Each point is reached from the start by the listed moves, each made once or not at all, plus a little noise. Is the number of moves made odd or even? Then give how often each move was made.
(in the rows, 128 means zero)

Moves:
(1): [208 129 107 131  98]
(2): [127 222 132 115 108]
Start: [162 135  64 132 156]
Points:
[155 139  67 128 156] => even (0, 0)
[164 225  68 119 141] => odd (0, 1)

Moves:
(1): [191 143 121 121 107 132 117 127 132 128 118 137 137]
(2): [117 222 138 149 110 129 156 127 110 118 137 128 125]
(3): [129 119 205 135 122 136 103 133 132 123 129 124 139]
(4): [136 114 121 224 122 140 133 114 125 133 124 119 115]
(5): [153 136 151 122 221 135 151 120 123 145 112 127 139]
(6): [123 131 120 124 120 199 136 113 141 117 135 116 132]
(7): [132 109 140 128 109 120 181 125 128 133 134 133 134]
(8): [129 136 120 131 127 146 131 213 149 126 133 137 121]
(9): [124 132 130 129 125 122 132 111 203 128 124 117 118]
(10): [119 139 131 121 111 138 126 126 125 199 119 136 121]
(11): [139 132 129 127 140 124 120 127 126 134 188 136 125]
Start: [ 98 137 137  79 144 148 127  98  91 109 129  93 155]
Points:
[182 173 138  65 207 249 147 158 124 113 114  99 173] => even (1, 0, 0, 0, 1, 1, 0, 1, 0, 0, 0)
[153 155 212  74 100 169  91 101 100 176 111 106 167] => odd (1, 0, 1, 0, 0, 0, 0, 0, 0, 1, 0)
[165 241 128 185 103 235 149  66  87  99 191  90 150] => odd (1, 1, 0, 1, 0, 1, 0, 0, 0, 0, 1)

Moves:
(1): [187 120 134 135 134 134 133 139 122 123 116 120 133 120 121 127 121 116
 121 146 119 117 114 146 124 118 141]
(2): [131 185 123 121 125 115 127 130 133 119 127 130 128 134 126 123 129 135
 123 129 128 123 122 129 126 127 126]
(3): [117 137 172 121 127 133 137 137 108 115 123 118 134 136 129 118 132 123
 112 119 145 127 134 125 126 131 133]
(4): [125 127 128 171 138 121 126 127 122 128 126 126 118 122 121 129 125 136
 136 130 133 129 139 129 126 117 133]
(5): [121 127 124 130 180 134 124 130 135 135 119 136 115 128 129 134 124 131
 121 131 128 135 128 122 128 139 140]
(6): [125 149 129 132 122 178 134 127 122 136 115 118 127 122 136 124 136 131
 136 127 124 128 127 131 126 120 114]
(7): [124 124 127 131 126 127 173 124 128 130 133 129 123 118 121 135 128 122
 124 116 130 131 123 143 144 129 123]
(8): [127 125 121 134 123 131 131 167 140 134 122 125 130 129 125 133 119 125
 139 127 124 134 134 126 116 129 128]
(9): [127 126 134 136 120 132 128 112 186 119 132 124 133 126 143 105 124 132
 128 119 134 129 123 148 126 127 129]
(10): [125 131 137 133 123 120 118 117 130 188 135 133 125 128 119 125 114 110
 124 122 126 126 137 132 129 129 127]
(11): [132 131 132 135 131 136 126 125 127 127 177 133 122 133 124 116 133 125
 131 114 130 118 134 121 129 128 138]
(12): [132 130 145 121 124 125 122 129 131 120 120 189 132 128 134 119 139 136
 134 137 129 124 134 138 133 131 130]
(13): [125 124 128 132 135 129 130 125 125 130 133 127 168 137 123 136 119 133
 127 116 121 121 137 132 136 133 126]
(14): [122 126 120 134 122 130 138 132 123 127 116 130 120 179 128 130 125 129
 123 134 119 125 121 135 139 120 127]
(15): [128 124 115 139 125 121 136 135 122 134 135 125 124 128 185 140 121 133
 124 129 133 121 139 132 125 130 134]
(16): [129 129 139 130 128 131 122 128 137 118 132 128 122 132 126 166 136 127
 124 126 129 123 128 128 122 131 130]
(17): [123 127 124 132 133 119 133 135 137 141 123 125 125 129 134 127 177 137
 116 111 125 136 123 120 123 120 133]
(18): [133 125 133 124 127 128 127 132 133 134 134 127 123 123 129 130 119 166
 134 122 121 128 125 126 127 127 134]
(19): [134 130 135 120 131 123 129 129 133 125 120 122 130 136 137 130 134 127
 165 123 128 138 127 137 125 127 131]
(20): [121 130 134 125 133 123 132 137 133 133 134 120 130 135 126 130 141 127
 131 166 122 124 134 139 124 130 129]
(21): [133 127 121 118 131 136 128 123 128 132 126 129 131 133 119 127 131 132
 132 131 165 121 128 136 118 125 130]
(22): [134 129 126 127 127 125 128 123 132 130 138 132 128 142 136 128 129 133
 119 137 140 175 136 132 131 123 125]
(23): [133 122 121 114 125 122 130 122 140 115 126 124 116 131 129 125 132 132
 122 117 126 117 173 132 133 123 127]
(24): [116 127 127 126 128 130 116 134 116 123 128 125 124 126 129 125 132 128
 124 117 126 132 132 163 125 128 120]
Start: [104 124 113 112 104 106 143 150 104  95 133 125 138 138 150 153 135 138
 119 147 148 144 111 124 138 129 125]
Points:
[132 117 118 170  98 147 188 161 170 146 121  94 146 202 137 182 130 128
 109 155 174 157 179 249 139  92 110] => odd (1, 0, 0, 1, 0, 1, 1, 1, 1, 1, 0, 0, 1, 1, 0, 1, 0, 0, 0, 1, 1, 1, 1, 1)
[143 135 171 155 155 148 210 203 126  84 118 159  89 209 156 172 201 146
 123 126 161 179 167 171 146  92 155] => odd (1, 0, 1, 1, 1, 1, 1, 1, 0, 0, 1, 1, 0, 1, 0, 1, 1, 0, 1, 0, 0, 1, 1, 0)
[114 118 123 122 114 103 128 177 117  80 157 178 120 153 141 130 153 155
 178 120 182 134 194 185 119 110 143] => even (0, 0, 0, 1, 0, 0, 0, 1, 0, 0, 1, 1, 0, 0, 0, 0, 0, 0, 1, 0, 1, 0, 1, 1)
[ 97 198 136  92  92 113 219 190 126 162 128  94 132 182 211 157 196 138
 124 141 202 184 190 174 122 107 117] => odd (0, 1, 1, 0, 0, 1, 1, 1, 0, 1, 0, 0, 0, 0, 1, 0, 1, 0, 1, 1, 1, 1, 1, 0)
[156 177 151 171 111  93 202 199 101  84 166 112 125 145 137 136 178 141
  92 121 167 187 117 145 127 106 153] => odd (1, 1, 1, 1, 0, 0, 1, 1, 0, 0, 1, 0, 0, 0, 0, 0, 1, 0, 0, 0, 0, 1, 0, 0)
[163 184 119 128  90 157 177 187 110 163 190 112 119 141 184 188 116 153
 111 126 174 159 126 208 124 109 132] => odd (1, 1, 0, 0, 0, 1, 1, 1, 0, 1, 1, 0, 0, 0, 1, 1, 0, 1, 0, 0, 1, 1, 0, 1)
[174 124 179  95  91 119 158 181 155  71 103 160 168 165 171 115 135 142
 147 161 215 184 121 188 120 118 148] => even (1, 0, 1, 0, 0, 0, 0, 1, 1, 0, 0, 1, 0, 0, 0, 0, 0, 0, 1, 0, 1, 1, 0, 0)
[148 119 109 171 151 158 194 190 177 107 151 168  92 114 208 131 178 201
 124  99 175 125 168 219 120  94 158] => odd (1, 0, 0, 1, 1, 1, 1, 1, 1, 0, 1, 1, 0, 0, 1, 0, 1, 1, 0, 0, 1, 0, 1, 1)

Moves:
(1): [165 131 132 134 130 127 120 137 125 127 130 131 128 134 123 126 124 128
 125 123 129 127 138 124 129 133]
(2): [124 177 116 126 117 141 118 127 135 120 124 123 127 135 122 139 118 130
 145 120 120 125 129 131 127 145]
(3): [121 134 173 129 120 134 128 126 133 122 130 119 128 130 123 124 129 121
 123 121 130 119 134 118 122 129]
(4): [118 127 117 183 126 145 129 122 127 122 125 137 120 141 135 127 118 128
 128 140 125 121 132 130 130 117]
(5): [116 130 143 126 183 131 127 130 132 127 108 150 119 117 114 127 124 127
 135 127 114 133 123 124 140 136]
(6): [132 128 132 114 124 186 139 130 120 140 112 128 129 126 118 136 133 131
 131 135 134 128 121 139 134 125]
(7): [133 142 122 127 130 122 176 135 126 134 130 127 133 129 129 127 115 107
 130 131 120 125 134 138 128 123]
(8): [115 125 133 124 125 123 119 169 133 137 125 131 135 127 138 130 121 133
 130 127 134 126 130 136 130 131]
(9): [132 122 122 121 123 136 136 122 163 132 130 133 138 138 130 122 127 121
 128 129 129 130 127 132 132 135]
(10): [130 140 124 131 134 114 121 117 128 187 126 116 112 126 130 137 138 126
 122 141 129 121 126 121 118 142]
(11): [129 129 127 131 144 131 129 134 127 132 170 124 125 124 131 130 128 134
 131 125 123 133 122 130 131 131]
(12): [115 126 130 113 116 122 133 125 122 144 141 182 122 139 112 124 131 117
 121 131 131 135 128 133 126 128]
(13): [127 124 134 137 134 129 125 111 111 140 134 129 176 117 131 127 129 137
 142 133 124 125 141 135 132 136]
(14): [123 129 130 120 144 120 126 127 116 124 132 112 137 172 127 123 133 131
 129 144 128 119 130 124 121 131]
(15): [132 139 139 124 139 126 131 122 123 126 129 136 125 126 169 133 136 127
 129 132 119 135 123 134 120 133]
(16): [129 119 128 121 121 120 130 129 134 123 128 128 134 131 129 167 125 127
 127 137 124 120 128 121 125 123]
(17): [132 130 127 139 126 119 132 146 135 125 136 134 130 118 123 134 175 132
 128 133 141 135 125 123 122 134]
(18): [129 134 132 126 124 127 139 124 135 128 123 133 131 132 125 124 126 169
 117 127 130 124 138 118 123 122]
(19): [132 115 130 124 124 130 134 126 127 132 128 131 113 130 127 119 120 127
 167 135 123 132 138 122 122 126]
(20): [132 136 127 124 123 124 125 135 131 121 132 130 125 117 126 117 122 133
 124 166 125 128 130 122 127 135]
(21): [123 129 131 130 136 126 135 114 130 123 136 130 129 129 141 126 119 126
 139 136 182 115 130 129 142 127]
(22): [136 136 133 137 118 134 125 125 131 128 113 115 131 143 119 141 109 123
 130 122 144 194 128 130 125 122]
(23): [119 123 126 127 129 133 120 133 128 124 133 120 123 129 127 131 133 127
 121 125 131 128 166 126 142 130]
(24): [134 120 140 135 132 119 124 123 129 121 132 126 116 128 118 130 130 134
 129 129 123 123 138 171 121 137]
Start: [149 111 138 148 105 149 114 116 162 156 117 151 145 134 143 142 137 119
 130 149 133 116 115 124 128 106]
Points:
[146 122 214 162 114 135 169 134 210 162 174 143 208 145 184 195 143 148
 142 164 198 157 183 173 129 126] => even (0, 0, 1, 0, 0, 0, 1, 1, 1, 0, 1, 0, 1, 0, 1, 1, 1, 1, 0, 0, 1, 1, 1, 1)
[126 148 136 142 153 153 108 105 190 241 165 213 148 130 109 151 178 117
 188 167 118 132 157 122 136 169] => even (0, 1, 0, 0, 1, 0, 0, 0, 1, 1, 1, 1, 1, 0, 0, 0, 1, 0, 1, 0, 0, 0, 1, 0)
[129 177 188 129 127 153 186 106 214 160 115 202 144 212  98 134 126 114
 185 171 187 165 138 109 123 127] => even (0, 1, 1, 0, 1, 0, 1, 0, 1, 0, 0, 1, 0, 1, 0, 0, 1, 1, 1, 0, 1, 1, 0, 0)
[112 183 155 172 149 151 148 131 211 201 174 198 126 188 110 180 159  87
 132 224 109  95 157 104 126 154] => even (0, 1, 1, 1, 1, 0, 1, 0, 1, 1, 1, 1, 0, 1, 0, 1, 1, 0, 0, 1, 0, 0, 1, 0)
[169 118 160 108 135 181 125 131 166 249 170 196 130 193 180 140 137 112
 174 200 186 110 117 143 125 140] => odd (1, 0, 0, 0, 0, 1, 0, 1, 1, 1, 1, 1, 0, 1, 1, 0, 0, 0, 1, 0, 1, 0, 0, 0)
[114 181 200 181 145 247 107 102 145 168 129 210 156 141 131 163 112 117
 152 189 116 185 156 137 145 140] => even (0, 1, 1, 1, 1, 1, 0, 0, 0, 0, 1, 1, 1, 0, 1, 0, 0, 0, 0, 1, 0, 1, 1, 0)
[154 106 169 191 119 114 168 136 144 165 160 222 176 196 176 173 149 150
 176 209 179  86 211 169 119 119] => odd (1, 0, 0, 1, 0, 0, 1, 1, 0, 0, 0, 1, 1, 1, 1, 1, 1, 1, 1, 0, 1, 0, 1, 1)
[176 124 218 194 145 194 121 116 160 220 132 214  84 157 122 205 162 111
 166 187 131 180 124 149 100 132] => even (1, 0, 1, 1, 1, 1, 0, 0, 0, 1, 1, 1, 0, 0, 1, 1, 1, 0, 1, 0, 0, 1, 0, 1)
[106 165 189 118 146 153 104 129 219 196 108 144 126 180 134 120 113 151
 170 210 172  79 177  91 135 153] => even (0, 1, 1, 0, 1, 0, 0, 1, 1, 1, 0, 0, 0, 1, 0, 0, 0, 1, 1, 1, 1, 0, 1, 0)

Moves:
(1): [175 138 122 127 120 147 131 113 125 128 138 113 125 121 120 113 121 130
 122 114 130 127 136 117 124 138 119]
(2): [122 187 133 130 126 123 107 118 115 124 131 140  90 126 129 148 124 125
 134 138 135 114 130 124 119 126 139]
(3): [138 119 176 132 131 141 146 131 111 118 125 112 133 127 123 158 121 124
 128 120 133 105 134 130 137 137 131]
(4): [124 114 114 170 136 119 114 129 125 108 122 124 136 139 127 130 123 124
 117 121 111 118 141 150 116 120 130]
(5): [151 129 113 137 185 123 125 133 137 160 146 140 141 108 151 131 132 141
 129 135 131 109 115 122 140 129 141]
(6): [108 111 117 139 124 186 131 124 124 125 122 114 114 128 125 135 130 129
 125 148 129 120 118 139 107 139 135]
(7): [119 140 114 136 137 134 166 142 132 126 128 118 123 129 114 123 120 132
 121 128 132 124 138 134 130 124 126]
(8): [147 132 131 128 133 137 127 160 128 143 127 118 115 122 127 121 138 118
 144 128 127 132 131 142 142 118 120]
(9): [128 130 142 130 118 136 127 126 164 126 131 129 138 141 146 130 115 139
 141 133 130 126 146 144 126 141 144]
(10): [125 126 129 131 124 134 135 120 123 166 134 121 125 127 110 127 134 119
 116 117 118 124 125 139 133 133 134]
(11): [124 116 124 153 118 129 139 122 122 117 172 132 128 113 123 130 147 129
 133 142 124 135 132 130 139 119 131]
(12): [121 108 118 130 116 144 149 139 125 133 122 203 123 109 134 135 119 131
 110  95 120 104 138 120 132 124 127]
(13): [122 131 110 124 117 137 125 126 124 122 131 120 176 129 132 126 139 105
 143 103 145 128 113 131 117 108 128]
(14): [125 141 118 115 146 142 129 126 121 120 131 144 133 174 118 128 142 109
 117 131 114 130 129 142 138 143 120]
(15): [137 121 125 129 112 121 150 138  99 125 127 125 116 153 176 144 145 150
 126 143 112 120 124 145 124 133 135]
(16): [127 114 118 137 121 124 135 116 140 135 120 136 116 131 124 177 149 125
 142 122 147 163 118 139 132 123 155]
(17): [121 132 132 123 137 122 136 119 140 124 115 124 119 124 128 119 159 135
 138 137 128 124 134 131 125 126 122]
(18): [134 147 137 145 117 135 113 128 112 124 129 148 138 146  96 138 115 196
 131 135 124 126 127 125 141 114 125]
(19): [119 115 120 147 138 147 145 107 120 145 134 127 100 151 116 106 104 130
 183 108 134 139 132 136 138 124 130]
(20): [131 130 125 143 118 125 141 124 118 138 120 129 137 132 125 133 125 115
 143 160 122 126 128 125 119 127 127]
(21): [140 114 121 142 124 119 117 127 103 141 142 137 138 141 120 116 137 136
 114 136 195 127 133 131 132 141 132]
(22): [121 139 145 130 129 140 130 133 122 131 107 134 131 124 135 120 132 117
 127 123 125 156 131 125 133 131 146]
(23): [131 123 113 101 143 128 119 124 103 142 133 129 138 128 123 142 137 126
 121 128 127 128 172 119 138 127 159]
(24): [130 124 127 115 128 126 133 112 123 120 127 139 127 101 125 136 117 136
 130 125 135 130 131 171 144 129 128]
Start: [ 96 140 101 122 136 131 118 125 116 143 128 114 141 119 115 138 112 145
 130 125 104 109 133 112 112 127 133]
Points:
[107 197  80 165 115 246 182 120  31 187 142 180  84  52  33 168 139 192
 134 157  90  88 208 162 149 110 173] => even (1, 1, 0, 0, 0, 1, 1, 1, 0, 1, 1, 1, 0, 0, 0, 0, 1, 1, 0, 1, 0, 1, 1, 1)
[ 99 110  99 153 181 216 165  88  69 209 110 128 193 135  99 216 190  97
 141 148 187 111 115 205 138 159 195] => even (0, 0, 1, 0, 1, 1, 0, 0, 0, 1, 0, 0, 1, 1, 0, 1, 1, 0, 0, 1, 1, 1, 0, 1)
[124 168 103 205 165 148  98 122 111 215 116 249 119  99 100 208 139 219
 136 109 172 100 170 206 168 120 211] => odd (0, 1, 0, 1, 1, 0, 0, 1, 1, 1, 0, 1, 0, 0, 0, 1, 1, 1, 0, 0, 1, 1, 0, 1)

Moves:
(1): [ 91 141 149 151 123 140  93 154 137 125 164 120 158 111 109 149 145 158
 119 135 128 109 109 139]
(2): [119 137 121 114 112 114 147 111 120 142 143 172 130 107 135 125 129 106
 120 139 135 136 123 142]
(3): [136 124 129 129 132 112 136 126 141 118 148 146 148 130 116 115 130 142
 138 124 123 114 138 130]
(4): [138 124 137 122 130 121 124 142 119 125 135 131 129 128 127 143 128 133
 132 117 139 117 123 120]
(5): [140 115 128 118 138 137 130 133 131 118 116 130  98 145 153 111 140 117
 131 139 138  99 108 146]
(6): [125 126 120 117 127 132 119 139 122 127 114 106 120 142 114 124 126 131
 130 147 133 130 118 134]
(7): [153 120  81 128 144 121 132 133 110 100 137 114 136 132 112 116 144 149
 116 128 111 144 145 134]
(8): [136 144 126 138 135 126 130 138 127 133 148 116 138 133 135 113 151 112
 139 154 133 141 132 135]
(9): [115 131 146 137 124 149  94 151 108 131 115 133 135 137 119 130 110 115
 142 128 151 140 126 137]
(10): [118 102 131 134 118 109 156 126 121 136 121 138 110 132 163 105 172  99
 126 146 124 134 137 127]
(11): [132 131 138 119 116 144 145 140 140 128  95 111 139 123 142 117 146 123
 131 140 118 114 113 123]
(12): [148 130 147 117 111 136 137 132 132 125 110 115 120 150 134 135 121 139
 104 113 139 141 115 140]
(13): [134 110 131 108 141 102 131 123 144 154 129 158 135 111 144 126 122 124
 110 145 146 114 151 136]
(14): [128 124 161 132 115 142 141 150 147 150 125 145 118 129 129 141 134 111
 125 140 113 133 123 141]
(15): [116 161 130 131 137 107 150 132 135 139 111 165 135 116 147 157 126 129
 141 122 134 141 125 130]
(16): [132 142 128 111 122 129 124 115 137 154 143 154 163 126 134 115 149 154
 135 115 109 130 153 122]
(17): [125 123 121 128 110 132 140 136 140 136 137 123 123 120 121 110 130 141
 121 128 142 104 140 121]
(18): [131 122 104 125 125 125 143 121  92 120 125 122 125 141 141 140  99 134
 117 125 126 137 133 113]
(19): [112 124 123 127 125 112 104 131 109 117 135 120 116 129 148 140 134 103
 121 126 116 109 146 147]
(20): [140 125 120 116 128 124 131 125 136 105 142 131 124 133 138 124 133 130
 130 130 113 146 136 125]
(21): [139 135 133 110 134 111 143 151 119 130 120 120 103 142 152  99 123 117
 100 130 130 146 126 122]
(22): [154 122 120 134 125 120 127 120 114 141 127 111 125 120 154 102 109 151
 138 111 119 160 133 144]
(23): [149 137 136 122 120 130 135 113 119 119 112 130 128 117 122 126 130 158
 126 138 109 132 138 130]
(24): [127 143 141 114 140 134 147 127 116 133 124 128 146 122 135 134 130 128
 139 118 123 157 143 133]
Start: [116 106 144 102 131 135 121 127 101 119 133 109 141 129 110 114 132 143
 136 126 127 152  93 129]
Points:
[191 112 158  71 156 105 126 222  36 107 179  97 192 136 136  76 121 216
 116 180 102 249 148 182] => odd (1, 0, 1, 1, 0, 1, 1, 1, 1, 0, 0, 0, 1, 1, 0, 0, 0, 1, 0, 1, 1, 1, 1, 1)
[170  65 111  16 130  82 204 145  77 119  66 133  84 127 192  11 209 111
  76 228 119 149 108 173] => odd (0, 1, 0, 0, 1, 1, 1, 0, 0, 1, 1, 0, 1, 0, 0, 0, 0, 0, 0, 0, 1, 0, 1, 0)
[144  86 144  61  98  86 214 129  98 123 133 171  88 131 174  12 185 126
  99 176 139 123 105 151] => odd (0, 1, 1, 0, 1, 0, 0, 0, 0, 1, 0, 0, 0, 0, 0, 0, 1, 0, 0, 0, 1, 0, 1, 0)
[151  84 111  87 123  95 121 166  59  60 224 108 170 183 187  82 241 181
 107 146  85 138 133 168] => even (1, 0, 1, 1, 1, 0, 1, 1, 0, 1, 0, 1, 0, 0, 0, 1, 0, 1, 1, 1, 0, 0, 0, 0)
[115 179 222  56  66 103 163 231  66 183 145 152 174  92 227  65 231 139
 147 185  91 229 138 195] => even (1, 1, 0, 1, 0, 1, 0, 1, 1, 1, 1, 0, 0, 1, 1, 1, 1, 0, 1, 1, 1, 1, 1, 1)
